Rows are points. A path goes straight from each point to the next, and from the last back to the first. The post is the endless flat space through its rows: a point in 2 columns, a line in 3, a plane in 4, and so on, so that a path can go around it. How many times does the path go around the post? Going back the other way cancels.

Post:
[[-0.11 -1.16  0.42]
 [ 0.06  2.06 -0.17]]
Path:
[[ 0.19 -2.42  1.45]
 [-0.23  0.62  0.74]
 [ 1.52  1.80  0.84]
 [ 1.28  3.22 -1.55]
 [-0.69 -0.26 -1.38]
 [-0.57 -0.71 -0.14]
 [ 0.26  0.63 -0.52]
 [ 0.77 -0.22  0.57]
 [ 0.61 -0.26  1.69]
 [ 1.43  0.55  0.22]
 [ 0.61 -3.01 -0.65]
 [-0.53  0.44 -0.48]
 [-1.01  2.36  0.04]
 [-0.39  0.11  1.62]
 [ 2.61  0.81  0.71]
 [ 1.18 -1.06 -0.34]
 [-0.48  1.78 -0.88]
 [ 0.44 -1.95 -0.37]
 [ 2.61  1.07 -0.03]
 [ 0.65  2.68  1.77]
 [-2.69 -0.53  0.64]
 [-0.73 -0.51 -0.05]
 [ 0.27  1.98 -1.08]
 [ 1.02 -4.74  1.45]]
Times around: 0

Post (10 x 11):
[[-1.45 -0.83 -1.08  0.58  0.69  0.64  1.81  1.70  0.82 -0.25  0.39]
 [ 0.49 -1.25 -2.88  0.36  1.19 -2.57  0.28  0.15  0.72  0.80 -2.42]
 [ 3.16  0.96  0.69 -3.69 -2.85  0.40 -0.35  0.33 -1.15 -0.47  1.08]
 [ 0.14 -1.32 -0.63 -1.68  2.46  0.93 -1.61 -1.11 -0.52 -0.05 -0.76]
 [-0.43  0.71 -1.75  0.31 -0.29  1.65  1.46 -0.10  2.19 -1.62 -0.30]
 [ 0.25  0.00  1.49 -0.38  1.78 -0.83 -0.57 -1.01  0.41 -0.15 -0.14]
 [ 0.61  0.62 -0.99  0.93  0.33 -1.88 -0.39  0.35 -0.04 -0.99  0.43]
 [-0.06  0.43 -0.48  1.86 -0.79  0.09 -0.74  0.14  1.22 -0.07 -0.03]
 [-1.46  0.62 -1.08  0.28 -0.79  0.78  1.35  0.75 -0.18 -0.63 -0.63]
 [-0.93 -0.62 -0.48  0.53  0.49 -0.47 -0.11  1.15  0.69 -1.47 -1.25]]
Path (25 x 11):
[[ 0.34 -1.96 -1.15 -1.72 -0.91  0.69 -1.91 -0.94 -0.73 -2.37 -4.13]
 [ 0.15 -1.64 -3.10  1.80 -2.19  1.85 -2.67  0.67  1.42  1.23  1.37]
 [-2.48 -0.90 -0.83  0.18  1.99 -0.28 -0.45  1.35  0.97  0.57 -0.04]
 [-0.90 -0.70 -0.82  0.98  1.96 -0.58 -0.62  1.12  0.85 -0.25 -0.77]
 [ 0.63 -0.18 -1.46  0.68  2.47 -0.84 -0.16  1.76 -1.88 -1.75  0.81]
 [ 2.66 -1.04  0.59  0.36 -1.68 -0.16 -0.57  0.79  1.97 -0.46  1.00]
 [-1.67 -2.12 -1.90  0.46 -0.03  0.30 -0.41 -1.31  0.11  0.75 -2.12]
 [-2.95  2.26 -1.10 -0.42 -1.92 -0.90  0.36 -0.60 -1.98 -0.64 -1.21]
 [-1.12  2.58  0.13  1.41  0.31 -0.21  0.57 -0.80 -0.41  1.17  0.89]
 [ 0.85  0.42 -1.87  2.25 -0.14  1.54 -1.88  0.93  0.05 -1.16 -0.77]
 [ 1.32  0.04 -2.15 -0.46 -0.33  1.47 -0.27 -0.66 -0.30 -1.61 -0.59]
 [-2.02 -1.75 -0.72 -0.30  0.47 -0.16  1.30  1.09 -0.82 -0.97  1.40]
 [ 0.26  1.19 -1.27  0.87  0.14 -1.03 -1.72 -0.56  0.94 -1.89 -0.70]
 [ 1.35  1.27 -0.79 -0.26  1.92 -2.22 -1.34  0.45 -1.11  0.01 -0.37]
 [ 1.47 -0.57 -1.26  1.38  0.16  0.28 -0.92  0.53  1.78 -0.84 -0.45]
 [ 0.78 -0.20 -0.45  0.45 -1.32 -0.37  1.29  0.23  1.81  0.00  0.45]
 [-1.33 -0.72 -1.41  0.89  1.90  1.78  1.35 -2.25  1.87 -0.43  1.07]
 [-2.40 -2.95 -0.04 -1.72  2.27 -4.38  0.33  2.46 -0.52 -1.09 -1.69]
 [ 1.74  0.48 -0.98 -1.97  0.24  0.75 -0.09 -0.37  1.80 -0.55 -0.33]
 [ 1.00  1.57 -1.90  1.52  1.04  0.07 -0.21  0.37  0.32  1.30  0.46]
 [ 0.04 -0.89 -2.15  0.01  2.86  1.02  3.31 -0.08  2.71 -1.17  0.01]
 [-0.58  0.33 -1.29  0.75  2.57 -1.94  2.93 -3.42  2.58  0.53 -2.07]
 [-1.87 -0.10 -1.45 -0.46 -1.74  0.40  3.07  1.75  2.30 -0.92 -1.56]
 [ 0.45  0.66  3.05 -1.80  2.84 -1.44 -1.35  1.41 -0.49 -1.08  1.85]
 [ 2.16 -0.17  0.89 -1.04 -0.33 -3.19 -0.40  0.59 -2.18  0.51 -3.02]]
Times around: 5

Post, 17 rows:
[[ 0.03 -0.22  0.08  0.63  1.14  0.45 -0.46 -0.69  1.46  0.33 -0.75  1.59
   0.56  0.99  1.87 -0.75  2.99  1.49]
 [ 0.89  0.68 -1.87 -0.72 -1.01 -0.58  0.05 -1.65  0.97  0.63  0.30  1.09
  -0.12  0.52  3.20 -0.88  2.03  0.88]
 [ 0.14  0.59  2.03  0.06  1.23  0.38  0.22  1.88 -0.93  0.63 -0.31  0.05
  -1.76  1.59 -0.70 -2.11  0.26 -1.79]
 [-0.72  1.14  0.21 -0.15  0.72 -0.49 -0.35 -0.88  1.45  0.72 -1.30 -0.18
  -2.27 -0.25 -1.72 -1.58  0.31  0.58]
 [-0.04  0.93  2.40  1.17  0.89  0.68  0.54 -0.16  0.87  0.68  0.32 -0.93
  -1.16 -1.00 -1.37 -0.35 -0.92 -2.11]
 [ 1.68 -0.63 -0.85 -1.01  0.41  0.52 -0.42  1.14  0.79  0.56  0.66 -2.07
  -0.29 -1.26 -0.50 -2.07  0.44 -2.01]
 [ 1.05 -1.43  0.37 -0.45 -0.95 -0.51 -0.24  1.33 -0.06  1.09 -1.44 -0.05
  -1.25 -0.57  1.16 -0.63  1.37 -0.67]
 [ 0.36 -0.40  1.01  0.52  1.01  0.00 -1.23 -0.61 -0.45  0.10 -0.26 -1.46
   0.32 -0.65 -0.82 -2.47 -1.52  0.36]
 [-0.15  0.92 -0.85  0.23  1.01  1.16 -1.41 -1.60 -0.28  1.77 -0.12 -0.71
  -1.21  0.07  2.96  0.59  2.71  1.39]
 [ 0.55  2.35 -1.29  1.18 -0.94 -1.06 -1.85  0.46  2.01  0.58  1.98  0.20
   1.74  1.13 -0.41  3.91 -2.05  0.72]
 [ 2.25 -1.39  0.05  0.07  2.25  0.58  1.40 -0.44 -0.23  1.13  0.48  1.07
  -0.13  1.08 -0.17 -0.62 -0.65 -0.69]
 [-1.45  0.16 -2.16 -0.41 -0.79 -1.12 -0.71  0.68  0.04  0.30  1.08  0.13
   1.27  1.16  1.03  3.11 -0.14  0.22]
 [-0.85 -0.10 -0.28  1.45  1.25  0.05  0.65  1.21  0.25 -0.74 -1.63  0.56
  -2.12 -0.99  1.77 -0.49  1.91  1.52]
 [ 0.60  1.53  0.03 -0.85 -0.11 -0.55  0.82  2.09  0.45  1.42  2.18 -1.90
   1.73  2.01  0.76  1.48 -0.68  0.97]
 [ 2.26  0.57  2.99  0.59  1.70 -0.67  1.06  0.38 -1.52 -0.03 -0.57 -1.28
  -1.39  0.12 -2.66 -2.49  1.58 -1.15]
 [ 0.63  0.76 -1.29 -3.26  0.16  0.70 -1.96 -1.32  0.31  0.03 -0.86 -0.05
  -0.76 -1.08  2.14  0.78  0.70  0.34]
 [ 0.31  0.40 -0.08 -0.03 -0.76 -1.41 -1.00  0.33  0.82 -0.32  3.40  0.16
  -0.42  0.82  0.06  3.02 -0.37  1.92]]
Path (29 x 18):
[[ 1.68  0.49  0.25  1.08 -0.78  0.65 -0.85  0.08  1.79 -1.44  1.42 -1.39
  -3.30 -3.73  0.31  2.12  0.27  1.50]
 [-0.55 -0.75 -0.40  1.12 -0.72  0.47  2.04  0.16  1.90  3.38  0.32  0.23
  -2.71 -0.04  0.24 -1.49  1.60 -0.71]
 [ 1.62  1.54  0.06  1.87  2.07 -0.19  0.70 -2.73  0.29  1.46  1.11  0.82
   0.35  0.83 -0.21 -0.63  0.93  1.31]
 [-0.71  2.09  1.11  2.41  2.70  0.67  0.30  1.77  1.78  0.58  0.11 -2.60
   0.37 -0.09  2.35 -1.21  0.16  1.55]
 [-1.03 -0.13  1.61 -1.41  0.38  0.73 -0.36  0.97  0.88  2.17 -1.14 -3.27
  -0.64 -0.05 -0.61 -2.05 -2.09 -0.86]
 [ 0.32 -0.88 -0.34 -2.30  2.76  1.16  1.43 -0.28  0.45 -0.66  0.79 -1.26
  -0.96  0.02  0.19 -1.92  1.73 -1.33]
 [ 2.71 -1.60 -0.86 -0.99 -0.05 -0.86  2.67  2.04  2.40  0.00  2.87  1.46
  -1.33  1.13  1.22 -2.22 -0.16 -0.83]
 [ 0.74  2.00 -1.61 -2.03  1.69  1.33 -0.87  0.48  0.59  0.86 -0.88  1.33
   0.93  0.71  2.04 -0.02 -0.72 -1.22]
 [-0.50  2.88 -2.87 -0.76  0.01 -0.01 -1.13 -0.18  3.06  0.04 -0.17  1.83
  -1.52 -1.50  0.44 -0.10  0.82 -1.22]
 [ 0.72 -0.43  1.11  1.15  1.16 -0.48  1.58 -0.40 -1.04  2.29 -0.16 -0.51
   0.51  0.86  0.37 -0.26 -0.58 -0.58]
 [ 0.65 -0.72 -1.93  0.12  0.36 -1.23  0.54 -1.74  2.16  2.70  1.12 -1.17
   1.05  0.46  0.60  0.66 -0.63  2.41]
 [ 1.69 -1.66 -2.88 -1.10  2.51  1.21 -1.37 -2.98 -0.59  2.48  1.02  2.04
  -1.85 -0.87  2.08  0.24 -0.54  1.26]
 [ 1.58  1.06 -2.06 -2.45 -1.52  0.42 -0.31  1.48  0.79  0.45 -1.63  1.51
  -0.91 -0.89 -0.96  0.99  1.54 -2.69]
 [ 2.27  0.33  0.37  1.44  0.08  1.39 -0.75 -0.81  0.81  0.02  1.32  0.06
   0.87 -0.05 -0.29  1.13  0.00 -0.87]
 [-1.65  0.71 -0.41 -0.05 -2.60 -0.42 -1.18  3.44  4.74 -0.80 -0.37 -1.23
  -1.32 -0.90  0.44 -0.93  0.18 -1.12]
 [-0.52  0.93  0.29 -0.25 -1.24 -1.53 -0.44  5.58  4.24 -1.62 -1.14 -3.69
  -0.27 -1.43 -2.95 -2.20  0.35 -1.48]
 [-1.62  1.80  0.69  1.06 -1.81 -0.79 -1.36 -0.08  0.96 -0.37  1.21  1.45
  -0.12  2.07  1.01  0.82  2.02  0.27]
 [-1.26  1.43  1.13 -0.78  0.19  0.87 -2.52  0.86 -0.07 -0.33  1.84 -2.22
   0.53 -0.31 -0.49  2.12 -1.33  2.08]
 [ 0.99 -1.41  0.73 -2.33  1.54 -0.23  0.48 -2.00 -0.79  1.39  0.28  1.17
   2.82  2.15 -1.63 -0.35 -0.45 -1.64]
 [ 1.95 -0.10  1.01  2.76  3.21 -0.91  0.98 -1.39  1.04  0.33  1.17  2.52
  -0.60  1.22  0.41  2.11  1.67  1.29]
 [ 2.62 -2.10  0.01  1.82  0.02 -2.54  1.12 -0.43 -0.11  0.97  0.78  1.32
   0.30  2.37  0.37 -0.24  0.22  0.18]
 [ 3.24  0.55  0.68 -1.44 -2.26  0.07 -0.72  2.52 -0.18  0.36  1.09 -0.38
  -0.13  2.40 -0.40  0.38  2.77 -2.83]
 [-0.76 -0.07 -0.66  1.08  1.77  1.17  0.44 -2.08  1.85 -0.59  1.67  2.02
  -0.98  0.01 -1.35 -1.48  1.52  1.56]
 [-0.10  1.94  1.47  2.15  0.55  0.45  0.50 -0.69  0.08  1.08 -2.29  2.03
  -0.93  1.68 -0.24 -1.35 -0.39  0.73]
 [-0.39 -0.56  0.64  0.51 -1.02 -1.86  1.51  0.39 -0.08 -0.71 -0.37  0.30
  -0.37  0.78  1.46 -0.79 -0.04  1.51]
 [-0.78  0.35  0.06 -1.47 -0.77 -2.10 -3.29 -2.24  0.11  0.01  0.08  0.55
   1.79  1.86 -0.07  1.12 -0.45  0.39]
 [ 2.11 -0.62  1.41 -0.11  1.00 -0.29 -2.09  0.27 -0.65  0.04 -0.02 -0.34
   0.77 -0.49 -0.11  0.90  1.54 -1.13]
 [ 1.53  1.10  0.35 -0.71  1.24 -0.35 -0.36 -0.06  0.63  0.12 -0.42  0.96
  -2.70  0.27  0.80 -0.14  2.24 -0.34]
 [ 1.00  1.58  0.13  0.77 -2.12 -0.60 -0.98  0.37 -0.66 -0.76  0.35 -1.08
  -4.16 -1.07  3.58  3.43  1.27  1.27]]
Times around: 1

Post (17 x 18):
[[ 0.85 -1.67 -1.54 -0.08 -0.41  0.38  1.75 -0.35 -0.49  0.78  0.79  0.90
   1.51  1.67 -1.08 -0.61 -1.43 -0.72]
 [-1.33  1.03 -0.83 -2.24  0.33 -1.31 -0.37 -0.14  1.49 -0.01  0.47 -1.02
  -0.47  0.71  1.19  0.04  1.80  0.50]
 [-0.15  0.85 -0.97 -1.01 -0.17  0.68 -0.67 -0.65  0.65 -0.16 -0.23  0.65
  -2.34  0.67  0.21 -1.04  0.45 -0.98]
 [ 2.49  2.20 -0.82 -1.72 -0.26 -2.45 -0.52  0.70 -0.48 -2.10 -0.66  0.98
   1.32  1.42  0.30 -0.88  1.31  1.41]
 [ 0.58 -0.89  0.50 -0.74  1.05  1.97  0.63 -0.98 -2.66 -1.20  0.04 -0.20
   0.81  0.13 -2.32 -0.17  0.06  2.50]
 [ 0.23 -1.89 -2.62 -2.17  1.88 -1.92 -0.90  1.89 -1.14 -1.00  2.00  0.73
  -1.61  1.35 -0.37  1.16 -0.06  0.04]
 [ 1.86 -0.44  0.45 -1.26  1.70  0.15 -1.29 -1.01  0.04 -0.51 -1.05 -0.21
  -0.56  2.77 -0.57  2.03  0.48 -0.62]
 [ 0.30  1.70 -0.18 -1.74  0.80 -0.68 -0.01 -1.15  0.47  1.30 -1.26 -0.48
  -2.16  1.48  0.75  1.53 -0.67 -0.80]
 [-0.38  0.07  0.53 -0.68  0.25  1.05 -0.95 -0.88 -1.64 -0.11 -0.05 -0.47
   1.92  0.31 -2.30  1.41  0.81  0.10]
 [-0.77  0.83  0.82  0.56 -0.08 -1.40  0.73  0.23  1.65 -1.10  1.42  1.40
  -0.90  0.80  2.27  2.08 -0.89 -1.10]
 [ 0.69  2.11 -0.27 -1.60  0.54 -0.62 -1.61  0.20  0.99 -1.50  2.19 -0.21
   1.19 -0.24 -0.02  2.06 -0.74  1.02]
 [-0.37 -0.93  0.32 -0.95 -0.91  1.63 -1.36  2.22 -0.76  1.52  1.48 -1.87
  -0.35 -1.61  0.21  0.36 -1.15 -2.62]
 [ 1.37 -1.25 -0.03 -0.08  1.08 -0.35 -0.15 -0.05  0.17  0.14 -0.70  1.82
   1.48 -0.89 -1.04  0.39  0.63 -0.21]
 [-1.09  1.18  1.33  1.89 -0.76  0.87  0.31 -2.60  1.15 -0.37 -1.80 -1.52
   1.83  0.19  0.17  1.41 -1.51 -1.63]
 [ 0.59 -0.90  1.32  0.93 -1.45 -1.82 -0.63 -2.01  0.91  0.22 -0.21 -0.10
  -0.46  0.06  0.03  2.48 -2.46 -0.51]
 [ 0.78 -1.25 -0.65 -3.36 -0.21  1.77 -0.85  1.05 -1.56 -0.41 -0.18  1.95
  -0.97 -3.21  1.41 -0.15 -1.12 -1.30]
 [ 1.25 -0.23  0.95  2.38 -1.07 -0.07 -1.57 -1.15 -0.61  1.39 -1.07  0.29
   2.73  0.19  0.86  0.72 -0.25  0.77]]
Path, 28 rows:
[[-0.51 -0.93  0.89  1.66  0.09  1.97 -0.70 -2.51 -1.28  0.45 -0.96  0.34
   0.33 -0.06  1.14  0.31 -1.36 -2.65]
 [ 1.15  0.07 -0.02  1.16  0.06  0.19 -0.60 -1.14  0.05 -0.85 -0.20 -2.73
  -2.03  1.24 -0.70  1.92 -1.80 -2.76]
 [ 0.68 -0.83 -0.61 -1.28 -1.98 -2.29 -0.11 -0.38  0.35 -1.04 -1.09 -1.23
   2.92 -1.17 -0.16  0.75  0.46  1.22]
 [ 0.73 -1.10 -1.17 -2.42 -0.11  0.97  0.44  2.33 -1.22  2.63 -0.25 -0.17
  -0.56  1.51 -1.55  0.00 -0.93 -0.97]
 [ 1.69 -2.17  1.65 -0.20  1.99 -0.58 -2.22  0.26 -0.20  0.65 -1.92 -2.84
  -0.85 -0.02 -2.10  1.03  0.30 -0.62]
 [ 1.68 -0.18 -2.10  0.27  1.52 -1.57 -1.19 -1.31  0.32 -2.77  0.00  0.55
   0.81 -0.03  0.30 -1.35 -0.71  1.61]
 [-0.93 -0.69 -0.78 -1.66  0.72  1.51  1.26 -0.74 -2.07  0.35  1.39 -0.38
  -0.72 -0.90 -0.46  1.73  0.30 -0.22]
 [ 1.35  0.76 -0.48 -0.94  0.58 -0.60 -0.83  0.69  0.09  1.60  0.82 -0.62
   1.31  0.71  0.10  2.00  0.04  0.29]
 [ 1.84 -0.06 -0.59 -2.39  1.46 -2.37 -2.40  1.07  0.31 -0.79 -1.02  0.31
   0.52 -1.13 -1.30  1.26  0.73  1.62]
 [ 1.81  0.53 -0.82 -1.19 -0.23  0.18 -2.39 -0.26 -1.53 -0.98 -0.62 -0.30
  -0.95  0.34  0.68  0.31 -2.66  0.51]
 [ 1.06  0.27  0.62 -1.46  0.38 -0.20 -0.13 -2.48 -1.02 -0.77  0.89 -0.31
   1.38  2.16 -0.34  0.72  0.53  2.00]
 [ 0.29 -0.93 -0.45 -2.01  1.92 -1.30 -2.08 -0.16 -0.91  0.43 -1.00 -0.51
  -0.14  0.67 -0.95  2.01  3.55 -0.95]
 [ 0.45  0.87  1.23 -0.69 -0.89  1.81  0.68 -0.02 -1.17 -0.04 -1.64  0.55
  -1.04  0.43 -2.37  1.90  1.45 -2.42]
 [-1.34  2.18 -1.63 -1.77 -0.90 -0.53 -1.91  0.32  1.20 -0.17 -0.44  1.42
   1.37 -1.45  0.57 -1.00  1.73  1.74]
 [-0.35  0.59  2.54 -0.53  0.46  0.47 -2.48 -0.53  0.15  2.54 -1.38  0.23
  -1.06 -1.59 -0.81  1.82 -0.85 -2.04]
 [-0.43 -0.80  0.70 -1.88  1.24 -2.62 -1.27 -0.12  0.75 -0.54  0.82 -3.77
  -2.36  1.21 -0.51  1.85 -1.27 -2.16]
 [ 0.99 -1.32  1.30 -1.27 -0.29  3.19  0.81 -1.47 -2.20 -2.25  1.50  2.08
   1.39 -2.32  0.35  2.45 -1.47 -0.77]
 [-0.83 -1.50  0.20  0.09  2.88  0.36  0.17  1.30  1.40 -1.28 -0.77 -0.20
   0.65 -2.36 -0.61  4.12  0.28 -2.16]
 [-2.65 -3.94 -1.96 -1.93 -0.10  0.54 -1.01  2.19 -0.25 -0.23  1.04  1.02
  -0.94 -3.09  2.92  1.24 -1.67 -1.68]
 [-0.79 -2.67  2.74 -0.78  3.34  0.78  0.76  2.22 -2.05  0.86 -0.93 -1.43
  -2.12  1.61  0.99  3.07 -1.41 -3.61]
 [ 0.05  2.97 -0.01 -1.57 -1.39 -1.55 -0.73  1.91 -2.15  0.77 -1.32 -0.20
  -0.27 -0.41  0.88 -1.86 -0.10 -2.90]
 [ 1.35  2.61 -0.91 -2.40  0.83 -0.47 -0.69 -2.18  2.03  0.21  0.38 -2.45
   1.37  1.47 -0.32  2.10 -1.73 -0.38]
 [ 1.82  2.22 -1.29 -2.91  1.30 -1.35  1.96  1.95 -0.94 -1.86  1.70  1.14
  -1.53 -0.27 -0.30 -0.20 -0.57  1.62]
 [-1.89 -1.45 -0.27 -1.50  0.14  3.64 -1.06  0.46 -0.68  0.83 -0.41  0.94
  -0.19 -0.82 -0.07  0.18  2.35 -1.78]
 [-1.69 -1.85 -1.79 -1.36  0.33 -1.75 -1.64  1.60  1.22  0.09  1.19  0.29
  -2.30 -0.41 -1.01  0.13  0.44 -1.43]
 [ 0.99  0.22  0.33 -3.20  1.76 -2.48  0.26  2.82 -0.29 -1.15  1.10  1.16
  -1.61 -2.08 -0.40  1.54 -1.72 -1.24]
 [-0.58  1.57 -0.61  1.04 -1.04 -2.11 -0.05  1.42 -0.70  1.58  1.82  0.04
   0.03 -0.64  1.27 -1.13 -0.55 -1.38]
 [-0.98 -0.07  1.81  0.46  0.54  0.23 -1.31 -4.20  1.79  0.90 -1.71 -0.31
   2.19  0.14  0.87  3.25  1.27 -0.26]]
Times around: 5
